Rows are points. The points of each table are mixes of a few directions, plus a little noise. Count the directions of each table, and those that both share. Where both have some left over, give the other angles between the two spaces (their principal angles), to ten degrees, smallest first.

First (5 x 3):
[[-0.5  0.4 -0.4]
 [ 6.3 -4.3  5.4]
 [-2.0  1.3 -1.6]
 [-2.6  1.6 -2.2]
 [-1.2  0.8 -1.0]]
Second, 5 rows:
[[ 5.1 -3.3  4.3]
 [ 0.2  0.0  0.2]
 [-0.4  0.3 -0.3]
 [ 0.6 -0.2  0.4]
 [-5.4  3.4 -4.4]]
Directions: first 1, second 1, shared 1

First, 9 rows:
[[ 5.9 -1.5 -3.5 -1.7  1.4 -1.0 -2.0  0.0]
 [-7.3  1.7  4.3  2.1 -1.7  1.2  2.5  0.0]
 [ 5.7 -1.4 -3.4 -1.7  1.3 -1.0 -1.9  0.0]
 [-6.8  1.7  4.1  2.0 -1.6  1.3  2.2  0.0]
 [ 4.5 -1.1 -2.7 -1.3  1.1 -0.7 -1.6 -0.2]
 [-5.3  1.3  3.2  1.6 -1.2  0.9  1.9  0.0]
 [-7.3  1.8  4.4  2.2 -1.8  1.2  2.6  0.1]
 [ 5.3 -1.3 -3.3 -1.5  1.2 -0.9 -1.9  0.0]
 [ 5.1 -1.2 -3.1 -1.4  1.2 -0.9 -1.7  0.0]]
Second:
[[ 1.0 -2.8  3.9  0.9  3.9  4.4 -3.3  1.4]
 [ 3.5  1.7  0.9 -2.1 -1.9  0.0 -0.3  2.9]
 [ 4.2  0.5 -2.3 -1.7  5.4 -0.2  1.6 -2.2]
 [-2.6  0.3 -2.3  1.7 -1.4 -6.0 -3.1  1.0]
 [-4.4 -1.2  4.0 -0.9 -3.8  0.3 -2.0  2.0]
 [-1.2  2.5 -5.3  2.9 -4.0 -3.2  3.7 -1.5]
 [-0.6 -1.0  1.1 -0.4  1.9  4.9  3.7 -3.3]]
Directions: first 1, second 5, shared 0; angles 30

First:
[[ 0.9  0.0  2.6  0.8  2.6 -0.1 -0.3  3.3  0.7 -4.2 -0.3]
 [ 5.1  1.7  2.4  1.4  1.5  5.4  0.1 -0.4  5.0 -2.3 -0.6]
 [ 3.4  1.4 -1.1  0.3 -1.9  4.6  0.5 -4.3  3.5  3.0 -0.3]
 [-1.2 -0.3 -1.8 -0.6 -1.6 -0.9  0.2 -1.6 -1.1  2.5  0.2]
 [ 1.8  0.3  2.7  1.0  2.5  1.2 -0.3  2.6  1.8 -4.1 -0.4]
 [ 2.1  0.7  0.2  0.4 -0.2  2.4  0.2 -1.3  2.1  0.3 -0.2]
 [ 0.3 -0.4  4.1  1.2  4.4 -1.2 -0.6  6.0  0.2 -7.1 -0.3]
 [-0.2  0.5 -4.1 -1.1 -4.4  1.4  0.6 -6.1  0.0  7.2  0.3]
 [-6.7 -2.3 -2.4 -1.6 -1.2 -7.2 -0.2  1.5 -6.7  2.0  0.8]
 [-5.5 -1.8 -2.7 -1.5 -1.8 -5.7 -0.1  0.4 -5.5  2.8  0.7]]
Second:
[[ 3.1  0.0 -0.4 -1.0 -2.5 -0.3 -0.8  1.4  5.5  2.7  1.5]
 [-1.6  0.4  3.3  0.4  0.9  4.2  2.1  2.3 -3.9 -5.3  0.0]
 [ 0.7  0.8  6.1  2.4  2.7  2.9  2.1  5.2 -1.7 -5.4 -2.6]
 [-1.0 -0.3 -4.6 -2.5 -3.1  0.7 -0.7 -4.8  0.3  3.2  2.9]
 [ 3.3  1.7  0.1  3.0  1.6  1.4  0.3 -4.4  2.1  3.9 -4.5]
 [ 0.7 -0.8 -5.4 -0.7 -0.6 -6.5 -3.0 -4.3  3.4  7.1  0.0]
 [-3.1 -0.8  0.7 -0.7  0.8 -0.8  0.2  2.1 -3.7 -3.5  1.1]
 [-2.1 -0.9  0.3 -1.0  0.2 -1.5 -0.2  2.6 -1.8 -2.4  1.6]]
Directions: first 2, second 4, shared 1; angles 30

First:
[[ 0.2  0.7  0.6 -0.2  0.2 -1.2 -0.4 -0.6  0.1  1.5 -0.2 -1.6  1.6 -1.3
   0.5 -0.5  0.9 -0.6]
 [-0.4 -3.9  2.2  4.9 -3.8  0.7 -0.2 -0.2 -2.1 -8.3 -3.1  0.1 -7.0  5.1
   3.1  1.6 -3.0  3.6]
 [ 0.0 -1.5  1.7  2.5 -1.9 -0.6 -0.6 -0.6 -1.1 -3.2 -1.9 -1.4 -2.5  1.7
   2.1  0.4 -0.8  1.4]
 [ 0.0  2.9 -4.8 -5.9  4.5  2.8  1.8  2.1  2.7  6.4  4.8  4.8  4.6 -2.7
  -5.6 -0.5  1.3 -2.7]
 [-0.3 -0.2 -2.6 -1.7  1.2  3.0  1.5  1.7  0.7 -0.5  1.9  4.4 -1.2  1.4
  -2.7  0.7 -1.1  0.2]
 [ 0.1  1.6 -1.6 -2.6  2.0  0.4  0.4  0.5  1.1  3.6  1.8  1.0  2.9 -1.9
  -1.9 -0.6  1.0 -1.5]
 [ 0.4 -1.1  5.9  5.2 -3.7 -5.3 -2.8 -3.2 -2.4 -2.6 -4.9 -8.2 -0.7 -0.5
   6.3 -0.6  0.9  1.1]
 [-0.3 -2.0  0.8  2.3 -1.8  0.8  0.1  0.1 -1.0 -4.4 -1.4  0.7 -3.8  2.8
   1.3  0.9 -1.7  1.9]
 [ 0.4  3.5 -2.1 -4.5  3.5 -0.5  0.3  0.3  2.0  7.5  3.0  0.3  6.2 -4.5
  -3.0 -1.3  2.7 -3.2]]
Second (11 x 18):
[[ -1.5  -3.6   2.5   1.6  -5.0  -2.5  -2.2  -0.1   6.3  -0.6  -6.6  -3.9
   -0.7  -5.2  -3.0   3.0 -15.0  -5.4]
 [  1.2   4.0   3.1   3.9  -2.3  -3.3  -2.5  -0.8  -6.6  -3.2  -0.9  -0.3
   -1.4   3.2   5.2  -0.4   6.3   6.6]
 [  0.1  -2.0   0.8   0.4   1.4  -1.4   2.5  -2.3   0.5  -0.5  -0.4  -1.8
   -4.9  -0.7   1.7  -1.2   2.8  -0.6]
 [ -2.1   3.1  -0.5   1.4  -0.7  -1.7  -1.4   4.7  -1.0   0.1  -0.4   4.4
    5.5  -1.5  -4.3   1.9  -2.2   2.1]
 [ -1.0  -1.9  -0.4  -0.9   2.2  -1.1   2.0  -1.0   0.4  -0.7  -0.6  -1.0
   -3.1  -2.0  -1.0  -1.6   2.0   0.1]
 [  2.1   0.9  -1.5  -1.6   1.7   3.7   1.2  -1.4  -1.0   1.7   4.4   1.0
    0.2   4.0   2.9  -1.0   5.5  -0.2]
 [ -0.7  -1.7  -2.1  -0.9   1.8   3.4   0.8   1.7  -0.3   0.5   2.7   0.6
    4.8   2.1  -0.8  -0.5   2.0  -0.5]
 [ -0.3   1.2  -1.3  -1.3   0.1   1.7  -2.0   1.8  -2.6  -0.6   0.6   0.8
    4.2   1.2  -1.5  -0.6   1.0   2.5]
 [  1.5  -1.4   1.6   2.9   0.5  -0.3   4.0  -2.8   2.8   2.0   2.3   0.0
   -4.2   1.6   5.3   0.7   2.5  -3.8]
 [  0.4  -4.2   0.4   0.3  -1.0   2.6   0.0  -1.3   2.5  -0.3  -0.5  -3.9
    0.9   1.2   1.6   0.2  -3.2  -3.5]
 [  0.4   5.6  -2.7  -5.5   1.1  -1.0  -2.0   1.2  -1.0   1.7  -0.5   4.0
   -1.5  -3.9  -5.9  -0.5  -1.4   2.8]]
Directions: first 2, second 6, shared 1; angles 90

First, 9 rows:
[[ 3.9 -1.1  2.0  0.3 -0.3  0.0 -2.1 -1.2  3.8 -1.4  1.7  0.4 -1.5 -0.3
   4.4  1.1  0.6  1.5 -4.0  0.6  2.6 -0.9  0.1 -0.3  0.2 -0.1  3.1 -0.7
  -1.1  3.5  3.1 -2.2]
 [ 1.0  1.3  2.1  2.3 -1.9  4.1 -2.9 -0.1  2.4  3.3 -3.2 -0.7  0.3 -1.6
   2.1 -0.4 -0.3  4.1 -2.5  5.9 -1.5  2.6 -0.9 -1.4 -0.4 -3.0  3.3  1.4
  -0.8  4.7  3.2 -1.4]
 [-3.6 -0.4  0.9  2.1  1.7 -2.1  2.5  0.1 -3.2 -1.2 -0.3 -1.0  0.8  1.9
  -1.3 -1.4 -0.6 -1.0  0.7 -2.3  2.6 -2.6 -1.9  1.4  2.6  0.9 -3.7 -1.5
   0.2 -4.1 -2.5  2.3]
 [ 1.0 -3.0 -6.9 -4.1  7.0 -7.4  5.8  3.2 -6.0 -4.2  7.4  0.6  1.0 -2.5
  -2.6 -0.7 -2.3 -6.3  1.6 -3.9 -1.1  1.0  3.4  2.6  1.8  2.5 -2.8 -2.8
   4.9 -3.0 -3.5  1.7]
 [ 2.7 -2.9 -5.2 -4.5  4.3 -6.9  3.6  0.5 -2.0 -5.3  7.3  2.1 -0.4 -0.5
  -0.2  0.9 -1.2 -6.2  0.9 -6.2  1.7 -1.7  3.2  1.9  0.7  3.1 -1.8 -3.2
   2.5 -1.9 -2.2  0.2]
 [-2.1 -0.1  3.9  2.9 -0.1  3.0 -0.8  2.2 -2.2  2.8 -2.5 -3.3 -0.7 -0.2
  -2.7 -1.4  2.2  4.1 -0.1  2.5 -2.3  2.4 -2.7 -0.9 -0.5  0.6  0.2  4.1
  -0.3 -3.5  0.0  0.1]
 [ 1.4  2.6  2.0 -1.4 -6.7  5.5 -5.1 -2.5  6.4  3.3 -3.8  1.3 -1.4  1.0
   0.7  2.5  2.4  3.0  0.7  1.8 -1.9  1.1  0.4 -3.0 -4.5 -1.0  3.5  3.1
  -3.3  3.3  2.9 -2.5]
 [-5.4  2.2 -2.7  1.4  0.7 -1.1  3.0 -0.3 -3.8  0.6 -3.5  0.1  3.3  1.1
  -1.7 -1.6 -3.6 -2.5  3.1  0.3  0.3 -1.6 -0.7  1.5  3.1 -2.8 -4.4 -3.1
   1.0 -0.8 -3.0  3.4]
 [ 0.7  1.5  3.8  0.9 -4.9  4.4 -4.2 -2.1  4.7  2.4 -3.0  0.2 -1.2  1.2
   1.2  1.4  2.3  3.5 -0.6  1.7 -0.1  0.2 -0.9 -2.0 -2.6 -0.6  2.8  2.8
  -3.1  1.9  2.6 -2.1]]
Second (10 x 32):
[[ 2.0 -0.3 -8.7 -7.7  0.9 -5.5 -0.7  1.6 -0.7 -1.3  4.2  2.4 -2.5  3.8
  -3.0  1.9 -1.7 -4.8  1.1 -1.6 -5.2 -2.7  3.0  1.0 -2.8  0.0  1.8  0.9
   2.6  4.8 -2.8 -4.7]
 [ 0.4 -1.0  0.2 -1.0  3.2 -4.4  1.5 -2.1 -4.1  0.4  1.1 -1.1  2.5  3.0
   3.2 -1.1  0.1 -3.9 -1.8  0.5  2.7 -3.4 -2.6  3.2  4.0  0.9 -1.7 -0.5
   1.0 -0.1  0.1 -1.2]
 [ 3.2 -1.1 -2.2 -3.0 -1.8 -0.1 -0.4  2.9  4.9 -5.0  7.5  2.2 -5.7 -2.0
  -2.3  2.6  0.6 -1.3  1.4 -5.7  1.4  0.6  5.5 -1.4 -3.1  2.1  2.7 -2.2
  -1.2 -0.5 -2.2 -0.3]
 [ 1.3  0.5  3.1  1.7  0.2  1.0  0.0 -4.0  0.3  1.6 -2.5  0.0  4.2 -1.4
   5.5 -0.4  0.4 -0.4 -1.5  2.3  3.2  0.5 -1.9  0.6  2.6 -0.8 -0.5 -1.1
  -0.9  0.8  3.8  1.0]
 [-1.7  1.5  3.0  4.3 -1.9  4.4 -1.0 -2.2  2.2  2.1 -6.8  0.2  2.9 -2.0
   1.8 -0.5 -0.9  4.7 -0.5  2.9 -0.5  2.1 -1.7 -2.2 -0.5 -2.5 -0.6  0.1
  -1.0  1.0  3.3  2.1]
 [-2.8 -0.2 -4.9 -1.2  1.1 -3.9 -0.4  0.1 -0.8 -1.1 -3.0  1.4 -0.5  4.9
  -2.5  0.1 -3.5  0.5 -0.9 -0.7 -4.3 -4.3 -0.8 -0.3 -1.6 -1.8 -1.4  0.2
   2.3  3.7 -1.7 -2.4]
 [ 2.3  2.4  2.4 -2.1 -1.8  6.0 -0.6  2.1 -3.5  7.5  1.0 -3.3  1.9 -5.3
  -1.1 -0.9  5.0 -1.0  4.0  6.7 -3.2  8.9  0.3  0.7 -0.1  0.8  2.9  5.4
  -0.6 -3.0  1.1  0.8]
 [-2.9 -0.7  2.5  5.3 -1.4  1.9 -0.1  0.7  4.4 -4.1 -2.3  1.0 -2.5 -0.5
  -1.4  0.2 -1.8  5.4 -1.2 -3.9  2.2 -1.5  0.4 -2.9 -1.4 -0.5 -1.4 -2.8
  -1.5 -1.5 -0.5  2.6]
 [ 1.8 -0.3  0.3 -0.5  1.7 -2.9  0.3 -4.8 -0.4  0.1 -1.1  1.0  4.1  1.4
   6.2  0.1 -0.9 -2.9 -2.4  0.9  3.3 -2.8 -1.9  1.8  3.1 -0.6 -1.0 -2.0
   0.2  2.9  3.1 -0.9]
 [-3.6 -0.6  4.4  4.1 -0.4  3.5  1.3  5.8 -2.2 -0.1  1.9 -3.9 -4.2 -1.7
  -6.3 -1.9  2.7  3.8  1.9 -1.4  0.4  2.7 -0.3 -0.7 -0.2  2.5 -0.8  1.9
  -1.1 -8.2 -4.2  3.0]]
Directions: first 5, second 5, shared 2; angles 30, 60, 70

First:
[[-1.1  0.2 -3.3  1.5 -0.5 -0.4 -4.4 -1.7  1.2 -2.1 -1.5 -4.2 -3.2 -4.9
   4.9 -1.1 -3.0  0.6  0.2  2.8  0.5  0.7 -0.2 -2.6 -2.6 -0.1 -0.8 -5.5
  -1.2  3.2  4.5  1.5]
 [-0.3  3.0  1.8  3.5  0.2  2.5 -2.7 -0.7 -1.8 -1.0 -3.3 -0.4  0.2 -4.7
  -2.2 -3.2  2.6  0.0  1.7 -0.3 -1.8 -2.9 -1.9 -3.1  1.6  4.3  1.4 -1.4
  -3.8  1.5  1.1  2.8]
 [ 3.6  0.8  3.4  0.8  0.3  3.2  0.3  1.8 -0.8  2.0 -2.4 -1.1  2.0 -0.7
   1.4  3.8 -2.0 -2.4  5.2 -1.8 -0.2  0.7 -0.1  3.4  0.4  1.6  0.8  0.4
  -0.1 -2.1 -1.3 -0.3]
 [ 1.5 -2.0 -1.9 -2.1  1.2 -0.2  7.5  2.9  1.0  0.8 -4.0  9.0  6.7  1.3
   3.0  2.3  0.4  3.0  5.0 -2.1  0.7 -0.4  1.3 -1.1  5.3 -3.7 -4.0 -2.7
   3.7  5.4 -3.7 -2.6]
 [ 0.4 -4.2 -1.1 -5.4 -0.2 -3.5  5.9  1.6  1.9  2.1  5.7  2.9  1.2  9.1
  -0.2  4.1 -1.4  0.0 -3.3 -0.8  2.1  3.3  2.6  4.9 -0.9 -5.7 -1.7  5.0
   5.5 -3.7 -3.6 -4.4]
 [ 0.9 -0.4  0.0 -0.4 -0.2 -0.1 -0.5  0.2  0.6  0.5  0.7 -1.9 -0.7  0.6
   1.6  1.9 -2.0 -0.9  0.4  0.3  0.6  1.4  0.3  1.6 -1.5 -0.6  0.1  0.1
   0.7 -1.2  0.4 -0.6]
 [ 0.2  3.5  3.9  3.6 -0.2  2.9 -5.0 -1.2 -2.5 -0.1 -0.9 -4.3 -2.2 -3.5
  -3.7 -2.4  1.9 -2.1  0.2 -0.1 -1.8 -2.0 -2.1 -0.5 -0.9  5.7  3.6  1.4
  -4.5 -2.8  1.5  3.0]
 [-4.9 -0.8 -2.7 -1.2 -0.7 -4.2 -1.1 -2.9  0.4 -2.1  5.7  0.0 -3.9  3.0
  -4.8 -5.4  3.7  2.0 -9.2  2.0  0.0 -0.8  0.0 -2.9 -1.7 -1.3  0.5  2.9
  -0.5 -0.7  1.4  0.5]]
Second (10 x 32):
[[-0.7  0.1  1.1 -0.5  1.3 -0.5  2.0  0.9  2.2  1.7  3.6  2.1  2.5  0.3
  -4.7  0.0  6.9  2.7 -5.8  0.6  0.4 -1.3 -0.4 -1.7 -2.6 -4.3  4.1  5.6
  -1.0 -2.8  0.0 -0.6]
 [ 2.8  0.0 -0.6 -0.8  1.2  2.6 -1.4  1.1  2.4  0.8 -4.3 -4.4 -2.1 -3.3
   7.4  5.4 -5.3 -1.2  5.2  0.6 -0.3  3.4  1.9  2.9 -2.2  0.3 -1.7 -3.3
   1.5  0.2  2.2 -2.4]
 [ 1.3 -0.1 -1.1 -2.1  1.5  1.6  1.2  0.7  2.2  0.1 -5.2 -0.5 -2.4 -0.8
   5.0  3.0 -2.9  0.1  3.8 -0.7 -1.5  2.3  2.7  1.7  0.7  1.1 -3.2 -2.1
   2.0  1.6  0.9 -3.5]
 [ 0.2 -1.3 -1.5 -3.4  1.3 -0.3  2.1  1.0  0.4  0.9  1.0 -0.5 -1.2  1.5
   2.2  3.6 -3.8 -1.1  1.3 -0.4 -1.0  2.8  2.9  3.6  0.9  1.5 -5.4  0.5
   4.4 -2.4 -3.3 -3.9]
 [-0.5 -0.1  1.8  3.4 -2.1 -2.0 -3.2 -0.5 -2.7  0.9  8.8 -2.3  3.6 -0.5
  -5.2 -1.7  1.9 -1.3 -4.9  2.0  3.2 -2.0 -4.1 -1.0 -3.5 -2.7  5.1  2.7
  -2.4 -4.5 -0.7  5.1]
 [ 0.7  1.4  1.1  5.0 -3.1  0.8 -5.2 -2.0 -2.4 -2.2 -2.7 -2.5 -0.2 -2.7
   1.5 -3.7 -1.8 -1.6  2.9  0.4  1.5 -2.3 -3.7 -2.5 -0.2  1.2  3.8 -5.3
  -4.7  4.2  4.1  5.9]
 [-2.4  0.5 -0.3  2.0 -2.8 -1.9 -0.8 -2.6 -4.6 -3.3 -0.8  3.6 -0.3  3.1
  -3.7 -7.4  0.4 -0.5  0.2 -1.4 -0.5 -3.2 -2.2 -2.9  5.5  3.8 -1.0 -2.6
  -1.8  4.4 -1.0  3.9]
 [-1.4 -0.3  0.5 -1.6  1.5 -1.2  3.4  1.0  1.7  1.6  4.2  3.2  2.2  1.8
  -5.6 -0.2  6.6  2.6 -5.9  0.1 -0.1 -1.0  0.4 -1.2 -1.0 -3.4  2.1  6.2
   0.4 -3.2 -1.8 -1.7]
 [ 1.1 -1.0 -1.6 -4.8  3.1  1.3  3.6  1.9  3.2  1.4 -3.0 -0.2 -2.1  0.3
   4.7  5.7 -3.1  0.4  2.6 -0.7 -2.0  3.9  4.7  3.8  0.2  0.7 -5.5  0.5
   4.8 -1.3 -1.7 -6.5]
 [-1.0  0.9  0.4  2.6 -2.0 -0.4 -1.7 -1.7 -2.2 -2.0 -1.7  1.5  0.0  0.3
  -1.6 -4.8  0.9  0.0  0.5 -0.6  0.1 -2.7 -2.2 -2.8  2.3  1.5  1.6 -2.4
  -2.8  3.7  1.5  3.5]]
Directions: first 4, second 4, shared 1; angles 30, 50, 90
